Each row is a point. Each table stands for the endless flat space through its points: a line for two points, a plane for three, and so on. Write the one point that lies in both, or say that there is none.

First (3 x 4):
[[ 13  -4  -1  -5]
 [ 18   3  16  -7]
 [  6 -15 -14  -7]]
Second:
[[ 20  14  18 -13]
 [ 18   2   6  -5]]
They share: no point

First:
[[-24 -19  13   9 -13  -6  -6  -1]
 [ -4  -9  18  -6  12  -1 -26  -6]]
Second, 3 rows:
[[-15 -21  21  -7   0  -3 -25  -5]
 [-20 -23  17  -9  -2  -1 -19  -7]
 [-42 -39  13 -23 -18  -1 -11 -23]]
They share: no point

First:
[[-12  13  -6  15  11  -3  25 -24 -11   4  -4  15]
 [-24  17 -10  11  11  13   1  -4 -11  -4  -4  11]]
Second, 2 rows:
[[-12  21   0  13  23  -3  23 -12 -15  -8  -2   7]
 [ -9  24   4  13  29  -7  28 -11 -17 -12  -1   4]]
They share: [-18  15  -8  13  11   5  13 -14 -11   0  -4  13]

First:
[[-31 -18  15  -2  18  10 -11 -12  12 -25 -29 -16  12  -2 -11   6  23 -16]
 [ -1 -24  21  22   6 -20  -5   6   0   5  -5  20  18  -8 -23 -12  -1 -16]]
Second, 3 rows:
[[-26 -21  24  14   2  13  -2 -15  12   4 -23 -12  21  -1 -27  -5  11 -16]
 [-31 -22  21  18  -3  16  -3 -16  11   8 -22 -18  20   2 -27 -10   5 -15]
 [-31 -25   3  24  -3  -2 -15  -1  -1  -1 -10 -15   8   5 -12 -22 -13 -12]]
They share: [-16 -21  18  10  12  -5  -8  -3   6 -10 -17   2  15  -5 -17  -3  11 -16]

First (3 x 24):
[[  7   7  -5   8 -22  21  17 -10  10   0 -12  30 -29 -18   4  10   4  19
   -1  20  19 -41 -12  34]
 [  5  10   2  14   0  -7  32 -32 -18   1  11   6  -7 -22  11  25 -20  -7
   13  -7  -5 -17  12   2]
 [  3  13   1   4 -10   5  15 -14   2  -6  -6  22 -17 -18  10   8  -4   7
   11  14  11 -25  -4  18]]
Second, 2 rows:
[[  0  17  11  24 -18  19  17 -25 -13   3   0  16 -15 -19   3  -2 -13  -7
   15  26  23  -9   1   5]
 [ -5   7   6  -6  -3 -11  17 -15   2 -12  -5  26  -5 -14  13  13  -8   3
   15   1   3 -29  -9   5]]
They share: no point

First, 3 rows:
[[ 12  26  12 -13  -5   7 -10   2  -6   7  20 -13  -8   3  -5 -27  17  25
   25  -6  16   8  30  23]
 [-13  11  32  -3  20   2   5 -23  14  -8 -10  -3 -18 -17 -25 -12   7   5
   20 -16  26  33   0  13]
 [-20   0  44   5  35  -7  10 -28  20 -19 -28   7 -32 -29 -37 -17   3  -9
   25 -26  36  44 -10  17]]
Second, 3 rows:
[[ -3  29  10  -9  18  29   5  -7  12 -14  -6 -15   0  13  -2 -15   7  15
   24  -5  28   1   5  -1]
 [-11   9  32  -1 -10 -19 -11 -13 -10  26  26 -11 -14 -23 -28 -23  27  21
   16  -5  18  47  23  29]
 [ 19  21  26 -31  -4  -1  -5 -31  14   2  14   1 -20 -23 -16   7  -3  21
   10 -23 -12  23  23  29]]
They share: [ -2  21  20 -10   5   8  -2 -13   5   2   8 -11  -8  -5 -13 -14  12  18
  19  -8  18  20  14  14]

First, 3 rows:
[[  3  18  -9  19  10  -6  16   7 -15   3  -1  -2 -10  -4  -3   1  -8   0
    8   8  19  -1  -6 -11]
 [-10   5 -18  30  25  12  14  29 -39  -2   5  -9 -23 -11  15  10   4  -4
    2  22  40  17 -15   3]
 [ -6  25   2  18   5 -12  14  13 -23  18  -3 -13 -11 -15  -9  -2 -12 -12
   10   6  20  -7   5  -5]]
Second, 3 rows:
[[ 16  21 -16  26  16 -10  19  -6 -19  -6  -1   5 -14   1   5  11   2   7
   -2   7  12  -5 -11 -27]
 [  1  21   2  23   7   2  25  12 -16   9 -13   8   4  -2   2 -16   5   4
   28  25   6  13   1  -6]
 [  9  15 -16  15  10  -8  14   0  -5  -5   3   1 -11   2  -6   5 -14   5
    3   1  20  -5 -12 -16]]
They share: [  8  17 -12  18  10  -6  17   2  -9  -2  -1   3  -8   1  -3   1  -8   5
   8   7  16  -1  -9 -15]

First (2 x 24):
[[ 18 -23   0  -3   6 -16 -10 -32   0  -2  -3   4  20   6 -19 -20  -2  18
  -16 -14  19  12  14  -2]
 [  8 -13   8  -9  16 -12 -14 -22  12  -6   7   6  12   6 -19 -16   4  20
  -16  -4  17  10  10  -2]]
Second:
[[ -6 -22  10 -32 -11 -27   8 -31   0  -7   7  23  11  -5 -44 -24  20  20
   -8 -24  10 -10   1 -15]
 [  3   0  16 -12  22 -10 -11 -25  21 -11  12   4   8  10 -13 -23   4  18
  -11  -5  12  13   7  -3]
 [ -6   2  24  -6  21 -27 -22 -17  14 -23  25  13   5 -17 -30  -4   6  22
  -32  14  38  28  -1  13]
 [ -4  -5  13  -7  19 -22 -19 -17  10 -18  12  12   7  -1 -22  -9   5  28
  -22   5  26  15   0   2]]
They share: no point

First (3 x 24):
[[ -7  -9   0  12  31  -7   9  22  28  -5   3  12  18  17   5  -3   4  12
  -25  19  12 -13   5  31]
 [  8 -15 -33   6  25 -25  12   1  25 -17 -21  12  -6   2  -1  -6 -29  27
  -19  28   6 -13  -4  10]
 [ -2  -6  -5  15  25  -9   7  16  24  -7  -3  13  12  13   6  -8  -1  13
  -20  17  14 -11  -1  26]]
Second:
[[  0  -9 -25  27  19 -23  -1  -8  14 -21 -18  29  12  12  13 -31   0   5
  -30   9  22 -27   2  36]
 [  1  -7 -20  24  19 -19   1  -2  16 -17 -15  24  10  11  11 -25  -2   8
  -25  11  20 -21  -1  31]]
They share: [  3  -3 -10  18  19 -11   5  10  20  -9  -9  14   6   9   7 -13  -6  14
 -15  15  16  -9  -7  21]

First (2 x 24):
[[ -5 -20 -16 -13  18 -10  16  16   4  -6 -26  -1 -25 -29   4  -4 -10   5
  -16   6 -11  -6 -15  11]
 [-15  10   9  12   3  10  11  21  14   4  -6   4 -10   1 -21 -14 -20   0
  -11 -19  -6   4   5  26]]
Second (2 x 24):
[[-16  -7   6  -4  15  -5  21  15  22  10 -18  -5 -13 -18  -4 -11 -12   4
   -1 -12 -19  -5   1  11]
 [-12  -3   0   1  13  -3  16  17  18   6 -14  -2 -15 -17  -7 -13 -16   2
   -7 -11 -15  -5   1  15]]
They share: no point

First, 2 rows:
[[ -3  -4  11  19   5  24  14  -9   2  -4 -13  10 -18 -10   1   7  -8  11
   10  11   8  22   7  12]
 [ -7  -8  14  19   0  28  14 -13   2  -4 -12  12 -22  -7  -1  11  -5   9
   13  16   4  27   4   8]]
Second:
[[  8  -5  17  19  15  24  23  -4  -2  -2 -31  13  -4 -14   0 -20   0  18
   -1  -4  12  10  20  32]
 [ -4  19 -19   7  21   6  11   8  10 -20  -1   1 -22 -26  12  10 -36   6
   17 -10  18  10   2   8]
 [ 16 -12   8  24   8  15  13  -6  -7  -2 -18  15  -4  -6   7  -7 -15  32
    2  12  11  28  32  30]]
They share: no point

First:
[[ 17 -14  -9 -23  -2  -5 -27   0  -9  -2   6   4 -37  22   2   1  10   5
   10   1 -11 -22  26 -13]
 [-12   3 -14 -23   5 -26 -13   6 -11   7  27  18 -17   0 -18 -29  37   4
    7  -1 -17   3   2 -22]
 [  3 -11  -1   3 -34   7  -2 -11  -7 -26  12  -1  -2  15 -21  19 -18 -37
   -6 -18 -22  -4  32  11]
 [  6   3   8 -17  -8 -14 -31 -28   9  -4  20  10 -33  33 -15 -22  -1 -21
  -13  -6  -3 -13  18 -13]
 [-22   6 -10  -7 -14 -20   4  -1  -9  -6  32  15   4  -4 -32 -20  21 -21
   -3 -11 -24  15   4  -7]]
Second:
[[  4 -10 -13 -27  -6 -13 -18   6 -14  -7   5  -1 -22  10 -14  -4  11   1
   16 -11 -18  -7  23  -9]
 [  2  -6  -5 -39  -2 -25 -30   4 -20  -1  -3  -7 -18   8 -20 -10   1  11
   24 -17 -20  -1  31  -5]]
They share: no point

First:
[[  4   1  11 -10   2   0 -18 -30 -24   1   0  -2  14   3   2 -35   2 -40
   26  -7 -25  43   8  20]
 [ 10 -19 -15  11 -27  -8 -27 -19 -35 -10  12 -14  10  -1  22  -1  -5  -5
    0  -2 -11  11  12  11]
 [  6 -15  13  -7   3 -12  -5 -13 -17  16  20  -6  30  -1  -6 -25  13 -19
   16  12  -3  35   8  13]
 [ 11 -20  -7  -5  -9   0 -24 -14 -21   1  15  -9  11   4   4 -10   4 -12
    9 -10 -21  14   5  11]]
Second (4 x 24):
[[  6  -6  10  -5   0 -12 -27 -16 -21  15  17   3  16   8   1 -14  -3 -19
   15   4  -6  27   8   2]
 [ 22 -20   1 -13 -17   9 -16  -3 -16   0  29 -16  21   8   3 -16  11 -20
  -10 -17 -25  31   7  16]
 [ 19 -46 -17 -19 -22  21  -4  -5  -8 -13  26 -29  22   3   2 -17  29 -12
  -14 -23 -42  15   1  32]
 [ 24   0  13  -5  -9  -3 -24  -1 -24  12  29  -6  19   8   1 -14  -3 -22
    0 -11  -9  39  11   2]]
They share: [ 10 -20  -1  -7  -4  -3 -18 -12 -18   7  18  -8  17   3  -1 -14   8 -13
  11  -4 -16  19   5  11]
